Each row is a point. Examples show where two turns around zero, p and q, send a point. Write where each new point lands after one turn and then the other. Backwards means that the second turn is done in reverse. Each puzzle has new turns, and all numbers are rounded.

Turn p:
[-1.0  2.2] -> [-1.1 -2.2]
[0.5 2.5] -> [-2.3 -1.2]
[-2.1  1.6] -> [ 0.1 -2.6]
[ 2.5 -6.3] -> [3.4 5.9]
Turn q:
[-2.2  2.5] -> [-1.1  3.1]
[1.4 2.7] -> [2.3 2.0]
[ 0.8 -5.2] -> [-1.2 -5.1]
Where do these land?
q, then p: [-0.4 -1.3] -> [1.4 0.0]
q, then p: [ 1.5 -3.3] -> [2.7 2.4]
p, then q: [-1.2 -2.1] -> [ 2.4 -0.5]
q, then p: [0.2 6.6] -> [-6.4 -1.7]

Turn p:
[-3.2 -0.1 -1.7] -> [-0.4 -2.6  2.5]
[ 1.5  2.7 -3.1] -> [4.3 0.1 0.8]
[ 2.5 -4.0 -1.4] -> [-1.1  4.3  2.2]
[-0.7  1.4  6.2] -> [-2.7 -1.6 -5.6]
Turn q:
[ 1.4 -5.0 -2.3] -> [ 4.7  0.5 -3.2]
[ 1.9  0.7 -2.2] -> [-0.9 -0.6 -2.8]
[-4.8  3.2  0.0] -> [-1.8 -3.8  3.9]
[1.5 1.1 4.4] -> [-1.9  3.9  2.0]
Where do these land?
p, then q: [ 1.1  3.2 -1.4] -> [-0.3  1.9 -3.1]
q, then p: [-1.6  1.0  0.2] -> [-1.8  0.0 -0.5]
q, then p: [-5.5 -0.9 -6.4] -> [-4.4  6.6  3.0]
q, then p: [0.3 1.2 2.5] -> [-0.2 -2.2 -1.6]
p, then q: [ 1.8 -2.3  0.6] -> [-2.2 -1.5  1.3]
p, then q backwards: [ 3.9 -2.2  4.6] -> [6.3 1.0 0.7]

Turn p:
[-1.8 -2.1  2.0  3.3  3.0 -3.4] -> [ 1.7  5.3  2.1  0.7 -1.2 -2.3]
[-3.3 -2.2  1.0 -0.3  1.8  4.8] -> [-0.3  0.2 -1.9  5.3  3.0 -1.7]
[ 3.8  0.4  1.5 -3.2  3.2  2.8] -> [ 1.2 -5.2  2.8  2.9 -0.5 -0.8]
[ 1.5 -1.9  3.2  1.2  0.2 -3.0] -> [ 1.5  2.0  3.9 -1.7  0.7 -1.2]
[ 0.4 -1.5  1.4  0.9 -1.3  1.8] -> [ 0.0 -0.4 -0.1 -0.2  2.7 -1.6]
[-4.1  1.5 -1.1 -3.5 -2.7  2.3] -> [-3.6 -0.5 -2.8  2.1  2.0  4.0]
[ 1.3 -1.6 -3.5  1.7 -1.0 -3.6] -> [ 3.3  1.7 -1.5 -3.7 -1.6  1.0]
[ 5.7  4.1 -1.5  5.4 -0.7 -5.3] -> [ 0.2  0.0  1.4 -8.0 -5.9 -2.9]
[-3.5  3.5 -3.0 -5.4 -2.5  3.5] -> [-4.3 -3.1 -4.0  2.7  0.6  5.4]
Turn q:
[-0.8  1.5 -0.5 -4.8  0.8  1.9] -> [ 3.9 -3.6  0.4  0.4 -1.3  0.8]
[-3.7 -2.9  1.1  2.4 -2.9 -4.7] -> [-4.1  0.4 -2.7  2.6  5.3 -0.6]
[ 3.0 -1.7 -4.0  4.5  0.1 -2.6] -> [-4.1  2.6  1.7 -4.9  2.1 -0.2]
[-1.3 -2.4  4.4  2.7  0.9  1.3] -> [-0.1  4.2  0.2  4.3  0.3 -0.8]
[ 3.6  1.3 -3.0 -0.5  4.6 -0.4] -> [ 2.8  0.9  1.9 -5.5 -0.7 -1.5]
[ 0.4 -3.4  4.9 -3.4 -4.9  2.0] -> [ 0.9  0.5 -2.6  5.1 -0.3  6.4]
[-3.4 -0.3 -2.2  1.6 -0.1  2.6] -> [-1.7 -1.8  3.7  2.0  0.1 -1.3]
[-2.8  4.5 -1.7 -1.1 -2.3 -2.9] -> [-2.0 -5.1 -3.1 -0.7 -0.2 -2.4]
[ 5.1  3.3  1.0 -1.4  3.8  2.9] -> [ 4.4  2.0  0.5 -3.1 -5.4 -0.3]
Where do these land?
q, then p: [-4.7  1.2  4.1 -2.2  4.0 -0.7] -> [ 3.9  1.0  1.2 -5.0 -3.6 -2.5]
p, then q: [-1.9  3.1 -2.6  2.9 -2.4  2.9] -> [-1.2 -4.8  2.0 -1.1  3.4 -1.0]
q, then p backwards: [-4.4 -4.7  4.3 -0.9  0.0  4.6] -> [-3.5 -3.4  2.4 -4.6  5.5  1.2]
p, then q backwards: [ 3.3  2.6 -0.3 -0.3 -2.0  3.5] -> [-2.2  2.9 -3.5 -1.1 -2.0 -1.9]
p, then q: [ 1.8  0.6 -2.7  0.8  3.6  1.2] -> [-3.4  0.8 -0.7 -1.8  1.4  2.9]
q, then p backwards: [ 0.7 -2.0  0.8 -1.9 -3.4 -3.4] -> [-2.2 -0.7 -2.4 -2.1 -3.7  1.7]
p, then q: [ 1.5  0.5  0.1  4.3 -3.0 -3.6] -> [ 3.5 -4.2 -3.4 -0.7 -0.3  1.0]
p, then q: [ 3.5 -1.2 -3.8 -2.8  3.3 -4.5] -> [-1.0  2.0 -0.6 -0.4 -4.0  6.8]
